Every row gives one point. Each copy is the shape, with its points in the same order, stretched, turned, moved and blurred by noise. Say if it was mirrored as well.

Shape:
[[ 43  29  -3]
 [-17  -8  21]
 [ 11 -29 -32]
 [ 21  42 -15]
 [  3 -32  34]
 [-19 -26  37]
 [  2  22 -18]
 [ 36 -14 -25]]
Copy 1, 8 rows:
[[ 51 -43  -2]
 [-22  15 -11]
 [  2  -3  28]
 [ 42 -53  -5]
 [-15  40 -10]
 [-29  40 -19]
 [ 15 -37   8]
 [ 33 -18  24]]
Copy 1 is: only turned
Copy 2, 8 rows:
[[  5 -50  -3]
 [  7  22  -8]
 [-44 -19 -20]
 [  5 -46  25]
 [  7  24 -45]
 [ 12  42 -29]
 [ -9 -27  18]
 [-34 -41 -25]]
Copy 2 is: mirrored

Shape, 7 rows:
[[-16 -23   4   3]
 [ 10  11 -17  42]
 [ 62   6   6  47]
 [-15 -48   8  -5]
 [-18  25 -21 -48]
 [-10  33  11 -32]
 [-35  20  11 -29]]
Copy 1 (7 x 4):
[[-30   5  22  21]
 [-11  33 -11   7]
 [ 19  25 -22  29]
 [-35 -10  25  30]
 [-32 -20  20 -29]
 [ -4  -9  33 -24]
 [-20  -1  36 -18]]
Copy 1 is: only turned
Copy 2:
[[  3 -23 -34 -41]
 [-34 -37 -13  10]
 [ -8 -44  39  32]
 [ 25 -35 -41 -56]
 [-22  55 -40   4]
 [-26  53  -4  -6]
 [-25  42 -29 -33]]
Copy 2 is: only turned
Copy 3 (7 x 4):
[[ -2  -5 -17  -5]
 [-45   3  25  -5]
 [-65 -24  27  21]
 [  0 -13 -36  -6]
 [-17  45 -19  32]
 [ -2  25  -4  33]
 [ 19  26 -12  16]]
Copy 3 is: only turned

Shape:
[[ 80 -25 -40 -31  33  -7]
 [ -9   5 -19   8 -62   2]
 [-95 -21  49 -10  27  -4]
 [ 19  -9 -42  -6 -15   7]
 [  7   2  11 -20 -42   6]
 [-16 -24  51  -6 -35   3]
 [  9  30 -28  10  19  11]
 [ -5 -18 -29  -7   4  35]
 [  6 -20 -18   8  12 -14]
 [ -1 -13  -5   2  28  -9]
 [ 13  -2 -44  31  13   6]
 [ -9  -9  -7 -42 -53 -11]]
Copy 1 (12 x 6):
[[ 27 -17 -96  26  -7 -19]
 [ 20   6  43  30  -8   4]
 [-43 -42  48 -49  17  -1]
 [ 17  -4 -19  28 -20 -17]
 [ 33 -22  20  23   1   0]
 [  2 -31  46  20  33  -3]
 [ 32   4 -30 -33 -18 -20]
 [  8 -20 -21  15 -27 -47]
 [ -9  -1 -15   2   7  -5]
 [ -5 -10 -20 -17  12  -9]
 [  5  19 -24  -1 -11 -25]
 [ 17 -28  27  37 -12  22]]
Copy 1 is: mirrored
Copy 2 (12 x 6):
[[ 12  54 -47  62  63  -9]
 [  1 -20 -22 -47 -23   7]
 [ 29 -78  36  22 -18 -10]
 [  4  11 -42  16  13   8]
 [ 22  -6   6 -45  -9  -2]
 [ 37 -46  27 -66  -6 -21]
 [-21   8 -21  37  21  25]
 [ 20  -7 -35  27  15  26]
 [ -1 -11 -32  30  25  -5]
 [  7 -11 -14  37  28  -4]
 [-14  -5 -47  32  33  22]
 [ 26   0 -12 -24 -29 -13]]
Copy 2 is: mirrored

Shape (12 x 8):
[[-53   8 -16  15  -9  -5  20   8]
 [  4 -12  -2 -33  24  14 -39 -25]
 [ -2  25  11 -16  16  39  30 -23]
 [ -6 -33   7  22 -17   4  -1  21]
 [-29  22  20 -31 -12 -16   2  22]
 [-23  25 -11  12   4   2 -35  13]
 [-26  -3  -2  -8 -26  46 -21 -40]
 [-36 -32  20 -30   9  37  15  14]
 [-28  33  32   7  17 -13  10  23]
 [  2  38  32  -9 -20  40  -2 -12]
 [ 16 -28 -16 -34  26  -7  -2 -19]
 [-17 -10  -4  -6  27 -23  15 -24]]
Copy 1 (12 x 8):
[[ 39   0  14  31  29 -11  17 -56]
 [-60  26 -15 -26 -50  11 -32 -38]
 [ 14  16 -43  12  -6  28 -52 -36]
 [-28 -37 -11  -1  17   2  55 -12]
 [ 49 -22   4 -55  13  -2  -8 -48]
 [ 15  32 -26  -8   3 -11  20 -34]
 [-34  18 -60   9 -51  18  10 -77]
 [-40  -7  -1 -23  37  24 -10 -82]
 [ 59 -15 -17 -18  43 -30 -11 -30]
 [ 28  -2 -87 -27 -24  20 -10 -36]
 [-52   1  35  -8 -36  22 -41  -7]
 [ -6 -10  32  26 -13 -19 -35 -24]]
Copy 1 is: mirrored
Copy 2 (12 x 8):
[[-20   4  29 -26 -16  31  39  39]
 [ -2 -35 -23  15  45 -31 -40  20]
 [-21 -36   0 -43  10 -22 -10 -26]
 [ 16  10  28  27 -36  10  19  -2]
 [ 11 -26 -36 -28 -27   7  19  37]
 [ 12   7 -21 -14  20 -14  35  37]
 [-63  19  -4   6  31 -26 -39  26]
 [-15 -61  27 -18 -26 -21 -10  19]
 [ 20 -29 -38 -34 -25   4  73  16]
 [-14   1 -47 -24   5 -29  -2 -18]
 [ 12 -43  20  17  14   2 -45  -2]
 [ -7 -25  12   8   6  27   9  11]]
Copy 2 is: only turned

Shape (12 x 9):
[[ -4  16  -6   1   7 -32 -27  -6  -5]
 [  0  13   0 -46  13  23 -18 -12  57]
 [ -2 -32  -8 -12  -4  -1 -60  -1 -10]
 [  3  13 -66 -22 -16 -30 -11   1 -17]
 [-21  19   2  -7  26  48 -20  -9  41]
 [ -2 -13 -19 -10  -4 -50 -14   7 -11]
 [  1 -49   1  -6 -34 -17  -7 -21   4]
 [ 21 -30   1   9 -40 -20 -21 -25 -25]
 [ 32  23 -12  11 -23 -24   3  36  35]
 [ 16 -16  29 -15 -17   5  -6   7 -18]
 [ 17 -13  28  -9 -50 -13 -30 -21  -9]
 [-52  29  17 -28 -10  44 -35   7  34]]
Copy 1:
[[ -1  -6  -8  -8  43  21   2 -22  -8]
 [  2 -21  13 -26  13 -27  -2 -21  62]
 [ 24 -19 -21 -38  -1  36  10 -26 -25]
 [ 13 -17 -12   9  57  49  54  -6  24]
 [ 32 -25   6 -25  26 -34 -12  12  33]
 [-12  12 -25   2  18  39  23 -16  -8]
 [ 25  51  -8 -14 -19  27   6 -18 -14]
 [ 43  34  -2  -8  -6  44  14 -45 -38]
 [  2  -2  -3  35  18  31 -26 -12  26]
 [ 12   4  20 -19 -16   6   0 -16 -36]
 [ 30  36  18 -24 -10  35 -18 -51 -20]
 [ 28 -18  38 -58  28 -16 -41  31  36]]
Copy 1 is: mirrored
Copy 2 (12 x 9):
[[-33 -10  -2 -18   1 -12   4 -18 -28]
 [  4  -9 -28 -15  67  44 -29  38 -22]
 [-43  43 -36 -65   1 -10   8   6 -25]
 [-23  20 -20 -24  15  -9  47 -58  -8]
 [ 19 -13  -2  -4  67  13 -36  48 -37]
 [-42  11 -31 -20 -20 -12  30 -23 -16]
 [ -6   0 -65 -65 -30 -15   9   1  16]
 [-32  -3 -28 -79 -32 -29  24 -19  17]
 [-37 -11 -21  31  29 -28  22   2   8]
 [-36   9   0 -43 -20  17   0  26  30]
 [-38 -13 -25 -72 -22 -10  -7 -12  33]
 [ 21  21 -16   4  62   8 -70  27  -1]]
Copy 2 is: only turned
Copy 3, 12 rows:
[[-10  27  20 -29 -21 -11  -3   7   9]
 [-28  52   3 -15   4  26  15  65 -41]
 [ -2  36  44 -43  24  13  14 -25  -1]
 [  6  65 -17 -51  -5  19   8   6  28]
 [-35  18  -6   7 -19  22  -9  26 -58]
 [ 14  46  23 -37 -10 -14  20  -3  20]
 [ 35  25   7 -20  43 -21  25 -11  -3]
 [ 28   8  12 -27  48 -14   8 -16  24]
 [ 47  23  23 -18 -19  14 -26  63 -13]
 [ 18 -16  19 -21  19  18  26  18  -1]
 [ 13  -4  21 -41  44 -12  11  14   8]
 [-39  12  -4 -46 -29  23   4  23 -74]]
Copy 3 is: only turned
Copy 4:
[[ 10   7  30   2  27   3 -15  -8 -18]
 [ 29 -14  35 -38 -51  31 -30 -11 -44]
 [ 30  11  -1   4  13  17 -42  11 -40]
 [ 76  34 -10 -25  61  30   3  18 -11]
 [-10  -1  15 -23 -67  26 -31 -17  -8]
 [ 29  -2  20   5  53  14   7  18 -36]
 [ 17  -6  19  -8  26   9 -10  58 -39]
 [ 25  14   8  -4  50 -17 -30  46 -18]
 [ 46 -23  19 -42  35  21 -37  -2  -1]
 [  1 -10  -2  -7  16 -33 -17  15 -25]
 [ 11   5  21 -23  32 -28 -54  20 -32]
 [-28   8   5 -52 -51  27 -51 -39 -29]]
Copy 4 is: mirrored

Shape, 16 rows:
[[ 10 -36  -5 -54 -23  -3  25 -15 -19  22   1 -51]
 [-18   8  -7 -31  35  34  10 -44 -25 -17  -9  11]
 [-14 -31 -27  11  40 -33 -19  11 -32   3  17 -12]
 [ 24   8  14  -7 -31  23  22  10  10 -40 -37  -9]
 [-20 -16  -9 -40 -27  -5 -22 -39 -30  21 -18  14]
 [-28 -48  36   1  19  -8 -30   3 -38  20  -4  -5]
 [-13  22  17  -5  36 -25   6 -15 -43   8 -18  -9]
 [-11  -9   2 -40 -21  27 -32  -5  23 -10 -24 -30]
 [-25  -7   8 -33 -20  31 -41  24  -2   7  -5  14]
 [ 40 -36   3  19  -5 -26  13 -25  26 -35 -25  16]
 [ 22 -27 -12   5 -32  -4  10  15   6  26   2 -16]
 [ 30  -8 -11  21 -30  24 -47   9 -25  19  12 -15]
 [ 37  17   5 -54  39 -29  -2  11 -37 -12 -13 -15]
 [ 13 -16  -6  16 -21 -12  13 -42  21  25  18  13]
 [ 38  -1  29   6  34 -21  27  30 -16   3 -47  -7]
 [ 27  -5  17 -43 -35 -39  25   3  20 -22   8   1]]
Copy 1, 16 rows:
[[ 36  61 -42  18  -4   2  35  27 -31 -36 -45 -27]
 [  6  48  -3 -14  11 -47  29 -18  -8 -41  31  -3]
 [ 13  58  33 -41   4 -17  13  23  21  -4 -39   6]
 [ 17 -50 -34   5 -39  -8  26 -16  -1 -36  10 -12]
 [ 12  71  -7   0  20   3  57 -16 -18  -7  13 -63]
 [ 30  45  54 -33  -5   7  23  36  20 -17  -5 -49]
 [ -1  38  -4 -62 -13 -33 -15   6  -1 -39   2  -5]
 [ 55  14  -5   4   4  -8  19 -37  28 -18  14 -67]
 [ 41  22   2  -7  14   6  55 -14  45  12  38 -77]
 [ -3 -16  16   0 -43  27  14 -24 -38  -1  10  31]
 [ 16  -7 -20  23   5  37  26  15  -9  10 -22 -14]
 [ 15 -10 -12  49 -13 -11  19  16   9  47 -17 -60]
 [ 46  58 -39 -61 -63 -56 -11  14  -4   0   6   2]
 [-27  14  -9  41  19  51  14 -22 -31  15   6   6]
 [ 33 -30 -10 -65 -54  -8 -30  28 -10 -15   4  10]
 [  7  33 -48   5 -49  33  36 -12  -8  -8  13  16]]
Copy 1 is: only turned
Copy 2:
[[-31 -24  60   4 -15 -22   0 -35  37 -37  15  24]
 [-19  32  50  21  13 -65  29  45 -32 -15   7 -29]
 [-22   8  27  26 -23 -12  -7  40  23  31 -63  58]
 [ 16 -56 -18 -27  37 -14 -19  30 -34 -30  23 -27]
 [-26  27  38  53  25 -41 -22   4  37 -45  15  -4]
 [-18  16  35  34  -9 -21 -24  39  56 -22 -92  -4]
 [-37   9  33  46 -30 -26  14  68 -18 -30 -32  26]
 [-18 -29  20 -24  34 -20 -42 -18 -15 -28 -11 -41]
 [ 25   8  31   7  37   3 -44  -1   4 -26 -37 -43]
 [-42 -34 -55  -7   9 -30   9  35  31  27  17 -15]
 [  9 -30  -1  15   9  15   4 -27  35   3  -4  29]
 [ 17  10  14  -4  75  23 -14  10  28   2 -34  37]
 [-60 -17  66  -1 -19  -7   0  60 -10  -4  -7  12]
 [-16  31 -34  33  -6  -7  43 -16  42   9  21   9]
 [-30 -70  17  24 -21  -5  21  62  -6   3 -41   2]
 [-23 -14 -20 -19 -35  17 -18  -2  24 -22  48 -14]]
Copy 2 is: only turned
Copy 3, 16 rows:
[[ 30   4  35  42   4 -19 -29 -17  -8 -32  42 -38]
 [ 29  36  30  11 -20 -57  23  -2  52  -2   3 -22]
 [ 43 -18  -1 -30  19 -13  11  16  20  11   7  24]
 [-27   3 -29  -6 -14 -19 -23 -18 -14 -39  -6 -37]
 [  5  46   2  41 -26   8 -35 -37  20   1  14   1]
 [ 21  17  10 -14  -1 -16 -13  11   1  53  15   9]
 [ 11   9  23   3  -3 -55   2  -5  41  11  -4  14]
 [-18 -19 -21   8 -53  -8 -30  12 -10  -4  25 -48]
 [-32 -11  -7   3 -40  33 -34   0  10  29   5 -42]
 [ 11  24 -63   9  24   3   8  -3 -38 -21 -18  20]
 [ 11 -12  -5  13  19  31 -31   7 -30 -31  -1  -9]
 [-18   3 -20 -30  18  38 -30  40  -2  -2  36 -20]
 [-12 -17  -3  19  23 -43   1  -2  62  24  18 -33]
 [ 13  22  -1  45  13  33  -1   1 -38 -21 -14  16]
 [ -5 -16 -19 -10  36 -39 -10  14  20  10 -24 -16]
 [-28  -9  -8  62   0  16 -15 -57 -26 -20  -4 -24]]
Copy 3 is: only turned

Shape, 15 rows:
[[ -4 -10 -37 -12   4  -5  29 -34 -37  38  25 -30]
 [ 42 -19 -34 -36  23 -59 -28  -5  26 -47  23  18]
 [ 24  30   8  -6  30  23  38  11  -5  33  16 -10]
 [ -9 -20 -26 -57  25 -53 -38   7  43 -18  39  36]
 [ -5  28 -17  22 -19  18  23  13  11  42  -1  21]
 [  3  27   8 -11 -24   8  50  40  45  25   9 -13]
 [-21  28 -42  -5   5  33   9 -11 -20   6  27 -54]
 [  6 -23 -28 -58  14  11 -38 -42  22   0  43  16]
 [ 13  47  18  13 -48  24  53  32 -27  16  33  -8]
 [-15  13  23  30  -7  -1   9  34 -32  29  57 -51]
 [  8 -21  15   0  -3  -8  14  -7  41 -17   8   8]
 [-23  32  17 -15 -14  24  17   7 -34  29 -18 -25]
 [-24  33 -11  -9  19  -6  37 -42 -18   3  38  -9]
 [ -1  14  -5  10   9  30  26  21  20   0  -3  32]
 [ 25  38  11   6 -10 -15  -6  -1  47  13   7  10]]
Copy 1, 15 rows:
[[  28   17    0   11  -18    2   26   31  -55    4  -24    5]
 [  -8  -72  -46    8  -17    1   10   -9    4  -68  -61  -18]
 [   9   12    5   28   36    8   36   24    3   17    5   26]
 [ -50  -40  -31   27   -2   18   -1    5  -22  -72  -68   12]
 [   9   34   -5   41   11   19    1   23  -10   -4   40  -12]
 [  23    1  -13   57   16   37   -3   18   15    6   35   37]
 [  34   24   28    3  -20   -6   36   -4    1    0  -16   29]
 [ -24    7  -36   13   14    8    3  -19   -3  -51 -100   -5]
 [  22   26  -24   66  -19   12   24   14   27   34   47   12]
 [  -1    4    0   19  -13  -17   48    1  -21   26   36   67]
 [   1   -3  -31    7    9   25  -20   17   25  -13  -21   22]
 [  19   27   25   24    9   30   16   -6   -8   51   29    5]
 [   8   25    8    6  -33   34   37   38    1   -6  -21   33]
 [  -6   22   -5   26   28    8  -11   24   29   -4    3   -2]
 [  -8   -1  -35   17    9   41   21    1    7  -22   25    4]]
Copy 1 is: mirrored
Copy 2, 15 rows:
[[ 37   0  -7  -6 -14   2  29 -13   7 -17  61  35]
 [-45   1  47 -46  30 -35  39  36 -46  11  23  45]
 [  8  21   7  21 -36 -32   3 -14   8 -46   2 -25]
 [  4   6  68 -49  34 -20   9  21 -45  20   6  17]
 [ 21  65 -19  31  -2 -36  16 -20 -12 -19 -15 -34]
 [ 41  38   3  14 -20 -39  35   4 -10 -10 -24 -62]
 [ 32  12 -19   2   7  23  10   3 -26 -49  57 -10]
 [ 25   6  42 -50  28  48  34 -42 -37 -23  45  43]
 [  6  26 -32 -16 -36 -59  -7 -19  25 -24 -10 -64]
 [ 24 -45  -7   5 -22 -30 -22   3  48  17 -15 -52]
 [ 12 -20  13 -29   6  -8  40   1 -25   1 -39   9]
 [ 20  39 -17  -5 -44  28 -34 -14  15 -23  13 -38]
 [ 33  16 -11 -33  16  -1   9   6  -5 -62  14  19]
 [ 10  27 -11   8  -9 -43   5   2 -42 -30 -35 -21]
 [-13  53   9   5  23 -14  26 -11   9 -11 -32 -34]]
Copy 2 is: only turned
Copy 3 (15 x 12):
[[ -1  48 -30  34 -14  -7 -12  15   3 -95   7  -4]
 [  2 -15  30  24  39 -24  -4   4  45 -12 -31  53]
 [  3 -27  -2  31   0  27 -16  -1 -43 -42  19   2]
 [  1 -40  -3  21  33 -27  17  15  35  23 -34  71]
 [-12  -8 -16  41   0  11   8  20 -32 -33  -8 -35]
 [ 40 -15  -4  63  30  11  -5  21 -53   5  25 -29]
 [ 34  34  -9  23 -40  28  30  21   7 -41  14   9]
 [-41 -19  11  -7 -15 -19   2  31  39  -7  11  57]
 [ 60  -9   3  25  16  22  -1  28 -61 -51   8 -53]
 [ 78   2 -27   0  -4  12 -14 -11 -50 -31 -38 -14]
 [-25  -2   9   1  44 -14 -11   5  -6   3  13  13]
 [ 37 -11 -20  11 -19  -2  30 -13 -33 -20  25 -15]
 [-12  27  -9  13   2  13  11  21 -14 -73  15  37]
 [-26 -33  -2  15  18  27  14  13 -14 -11   9 -10]
 [ -3 -23  29  33  16 -12  -1   7 -42   8 -12   7]]
Copy 3 is: only turned
